Rows are points. Two turns around zero, p and q, are shown by what they do to some points. Write where each new point lands after one turn and then the other. Backwards means that the second turn is done in reverse. Each puzzle has new turns, and all numbers are rounded.

Turn p:
[-18   9  10] => [-14   4  17]
[35 37 13] => [29 44  4]
[ 13  31 -19] => [ -2  34 -18]
[-30 -76  -3] => [-13 -81  -2]
Turn q:
[-23  15 -39] => [-23  36 -21]
[ 26 -42  36] => [ 18 -58   5]
[ 51  -9 -22] => [ 43  -5 -36]
[-48  28 -14] => [-40  39  13]
[-7  9 39] => [  1 -11  39]
Where do these land?
p, then q: [-41 -22   3] => [-36 -29   6]
p, then q: [-29  56  20] => [-11  26  60]
p, then q: [24  6  6] => [24  7 -3]
p, then q backwards: [ 40 -38 -61] => [ 42 -50 -50]
q, then p backwards: [14 27 -2] => [21 18 13]
q, then p backwards: [ -8 -30  34] => [-26 -35  14]

Turn p:
[  8  -3 -51   5  -4 -10] => [ 23   7 -46   1   1  10]
[ -8  14 -19  17  27  65] => [ 2 30 14 36 15 57]
[ 10  40  21   2 -17 -11] => [  9  26  21  -3 -20 -31]
[ 15  18   5 -34   7  26] => [  6  25  24 -28  10  19]
[-39 -15   8 -28   6 -76] => [-47 -19 -37 -28  16 -58]
[-18 -76  40  36 -58 -12] => [-25 -90   4  14 -59  -6]
[32 21 -4  2 40 16] => [31 21 19  8 38  8]
Turn q:
[-10  22  -8 -14 -59 -53] => [ 15  39 -25   4 -54 -44]
[ 23  36 -25   7 -15   1] => [ 11  30 -38   8  11   5]
[-57 -32  23  44 -44 -10] => [-25   0  41  52 -61  -3]
[ 34  -8  34 -30  36  69] => [ 21 -29  18 -47  34  66]
[ 24  -5 -23  19  21 -27] => [  9 -11 -15  21  31 -28]
[ -8 -22  34  15  43   4] => [ -3 -22  51   1  26   2]
[ 22   9 -51 -37 -27  -9] => [  4   0 -68 -20 -13 -13]
[-28  -1  16  -5  45  24] => [-32  -8  36 -22  25  14]
Where do these land?
p, then q: [ -4  38 -11 -41  23  36] => [-10  42   9 -42  26  27]
p, then q: [ 16   7  45 -36  13 -27] => [ 15  -5  32 -42  -4 -39]
p, then q backwards: [-10 -34 -12  35 -16  31] => [  5 -35  -7  24 -29  34]
p, then q backwards: [ 45  29 -24  25 -44  13] => [ 30   8  35  -4 -61 -15]
q, then p backwards: [-40 -16  17  21  10 -34] => [-13  18  54  19  -2  -9]
p, then q: [ 15  13 -55 -56  13   0] => [-13   9 -46 -55  35  11]
q, then p: [-34 -25  23   3 -47  29] => [-12  -9  21   2 -65  22]
p, then q: [ 12 -12  19  49  49 -48] => [ 10 -30  26  44  39 -52]
